Rows are points. To make a cloud, some directions were put in groups of two or more. Within a group, all points are equally far from the middle, so they leave a hole (a ring in 2 directions, a hollow ball in 3). The other directions are filled evenly. Then the cloud was stretched, turned, moved and blurred a little. Count the holes, and give their numbers of directions, smallest first.

Cloud (14 x 2):
[[ 24  45]
 [ 59  12]
 [ 11 -56]
 [  2  47]
 [ 11  48]
 [ -7 -54]
 [-42  -5]
 [ 43  35]
 [ 11 -57]
 [  1  46]
 [-38  17]
 [ 57 -24]
 [-24 -45]
 [ 23  45]]
Holes: 1 (2)

Cloud (20 x 3):
[[  8 -33   7]
 [  7  14  51]
 [-27 -60 -26]
 [-20 -47  30]
 [ 32 -37  23]
 [-42 -21  18]
 [-28 -80  24]
 [ 21 -54  44]
 [ 47 -42 -34]
 [ 35 -43 -39]
 [ 32 -21  21]
 [ 24 -59  39]
 [-19 -53  10]
 [ 75   6  53]
 [-30 -43 -55]
 [ 34  -2 -12]
 [ 47   1 -50]
 [-31 -44 -28]
 [ 34  18   7]
 [ 31 -60 -15]]
Holes: 0

Cloud (51 x 6):
[[ 10  40   5  -5 -35  20]
 [-31  10  49   1 -43 -44]
 [ 33  15  14  15 -50 -45]
 [-45  29 -17  19  25 -65]
 [ 16 -33 -49 -42  64 -15]
 [-22  42  18 -64  18  -5]
 [-37 -14 -46 -13  27  43]
 [-27  30 -33   0  45 -68]
 [  8  38   1  40 -18   5]
 [-25  34 -14  22  68 -28]
 [-54 -25 -15 -31  66 -52]
 [-58  11 -10   0  48 -67]
 [-68  -4  21 -43 -11 -53]
 [-28 -67 -14 -18  -2 -76]
 [-20  -1  51  35  55 -40]
 [ 27 -45  55 -21  44  15]
 [-42  10 -32 -73  24 -32]
 [ 49 -28  49 -41  43 -30]
 [-21  27  43 -38  62  -9]
 [ 21 -49  38  44  -1  12]
 [ 55  -1 -28  -8  56   7]
 [ 46 -14   5 -19 -36 -72]
 [  4  43  27 -39  37 -61]
 [-45  12  46 -22   3 -74]
 [ 19 -47  33 -11 -37 -69]
 [ 37   9  16   6 -36 -69]
 [ 38   9 -26   3 -53 -10]
 [ 13   7  46  -4 -53 -46]
 [-45 -11  31  47  47 -17]
 [-55 -38  -1 -72  24 -29]
 [ 47 -15 -32  40 -26 -13]
 [-18 -58 -49  -8 -45 -19]
 [-64  10 -31   1 -22 -50]
 [-44 -45 -48  -2 -13 -64]
 [-44  26  17  40 -18 -22]
 [-39  12 -29 -67  28   8]
 [-24  43   1  -3  26 -76]
 [-34  30  27  -6  60 -58]
 [-36 -49  38 -64  31 -29]
 [ 36  10 -29 -50 -44 -21]
 [-65  -5  21 -45 -27  -5]
 [ 16 -45  45  51  31 -20]
 [  0 -25 -54 -17  74 -27]
 [-56   0 -44 -24 -25 -51]
 [ 18 -57 -48   9 -20  25]
 [ 36  15  32 -31 -40  11]
 [ 28 -19  40  -1 -60 -13]
 [ 19 -41 -57  27  52 -21]
 [-69 -23  -4  24 -22   1]
 [ -5   1  56  35  53 -40]
 [-34  39  -8  26   3 -60]]
Holes: 2 (3, 3)

Cloud (84 x 8):
[[ 17  47  13 -23  10 -70 -31  39]
 [ 39  17 -43  26  11  16 -32  55]
 [ 18 -60 -48  -4  39  11  21  30]
 [ -3  89 -24   8 -46  27 -17  81]
 [-57  66 -19   9 -40 -22 -60  31]
 [-54 -34 -51  12 -37  21   1 -23]
 [ -6  78  30  17  46 -76  -4  22]
 [-53   6 -43  34  13   7  49  46]
 [-23 -50 -64  -1   7 -25 -11  72]
 [-20  -7  46  -4 -39  11   6  62]
 [ 19  10 -83  28 -46  39 -17 -12]
 [ 38   8 -10  26 -24 -57  -7 -12]
 [-56  32 -28  66  -5  25   2  34]
 [ -1  73 -36   8 -12  -8 -22 -55]
 [ 11  93 -61  12   7 -33  -8  49]
 [ 56  45 -19  -2 -61   5 -15  55]
 [-39 -39  30 -31  30  24  61  -8]
 [ 57   4   8  28 -70 -11 -65  33]
 [ 45  20 -12  53  46   5   0  29]
 [-24  32   5   0  56  43 -38  35]
 [-19  -5 -22  83  -2  -1 -11 -29]
 [-22  45  27 -16  -1 -46  17  13]
 [ 39   9  28 -35 -11  28  14  15]
 [-37 -16  23 -34 -31  55 -72  17]
 [  0  45  24 -44 -46 -57  50  13]
 [-43  -5  31  16 -61 -13 -24  -3]
 [ -2  52 -15 -13 -20  55   8  54]
 [ 39  16  16 -41   6 -71 -36  73]
 [ 33 -40  -3  25 -63  -1 -57  55]
 [ 28  -8 -45  31 -53  -9 -25  78]
 [-21  55 -59 -24  11  34 -54  52]
 [-19  75 -28   6  11  24  20  25]
 [ 18 -42 -14   7   1 -70  37  14]
 [ 48   2  16   6  44 -36   0  18]
 [-11 -74 -19  13  15  16   4  24]
 [ 26  32  31  -6  11 -23 -61  34]
 [-40 -78  24  -1  28 -11  32 -26]
 [  6  67   8  22  11  21   6 -38]
 [-52  23 -11 -47  -5 -40 -38   7]
 [  6 -53 -51  -2 -28   7  13 -19]
 [ 45 -18  17 -16  -9  23 -73   6]
 [-17   4  -2  86  -8 -45 -13 -18]
 [  9  16 -53 -14  73  36 -11   3]
 [-18  22  -4 -14  74  38  17 -42]
 [ 33  54  25  -6 -42 -18 -59  60]
 [ 66  13  -9  -7 -55  13  24  25]
 [ 34   9 -33 -48   0 -39  27  12]
 [ 21  16 -64  53 -11 -12  39  52]
 [ -6 -44 -48  15 -37   7 -45  62]
 [ 47 -40  19  12 -14 -15 -51  10]
 [ 21  -9 -31  21  11 -31   6 -51]
 [ 11 -54  19  30 -22 -14  23  43]
 [  6 -52   4   9 -47 -59 -37  74]
 [-24  41  13 -22 -54 -19 -51  67]
 [-49 -11 -15   0  16  57  10  59]
 [-37 -14 -22  83  35   0  -2 -52]
 [ 21  52  -2 -27  24 -72  55   7]
 [ 41  38 -17 -18 -34 -75  22  -3]
 [-10 -23 -77  -4 -35 -52  71  31]
 [-50  69 -27  22  -7 -37  41  68]
 [-28 -31  35 -13 -25  40  27  25]
 [-17  41  36 -21 -18 -53  26  14]
 [  2   5   0 -59 -19   1 -27 -43]
 [ 34  17   3  -5  28   4 -31  21]
 [-46 -44  26  47  15  23 -20 -33]
 [-58  48 -30  23  12  -6  24  53]
 [-13  74 -17 -12  -1 -29 -14  80]
 [-25  17 -68  81   4 -11 -42  21]
 [ 11  45  -4  -6  61 -14  18  15]
 [ 25  22 -73 -59 -51 -25 -29  45]
 [-66  -9 -27  27  23  -7 -43  60]
 [-19  12  36  69 -41 -31   8  48]
 [-64  10 -35 -28 -55   8 -67  55]
 [-45 -10 -60  61  24 -15 -72  40]
 [-65 -23 -23 -12   0 -45 -39  70]
 [ 52  -5  -3 -20  11 -27  51  -9]
 [ 20  52 -42   8 -22 -52 -79  27]
 [ 26  74 -14  17   6  48  46  31]
 [-51 -15 -34 -50 -15 -13  80  34]
 [ 16  11 -60 -20  23 -64 -28  25]
 [-47  24  13 -18  27 -34  32 -20]
 [ 27  51  24  22  41 -44 -17  -9]
 [ 41  45 -58  37  -5   1 -23  83]
 [ 12  69 -51  32  63  13 -37  52]]
Holes: 1 (2)
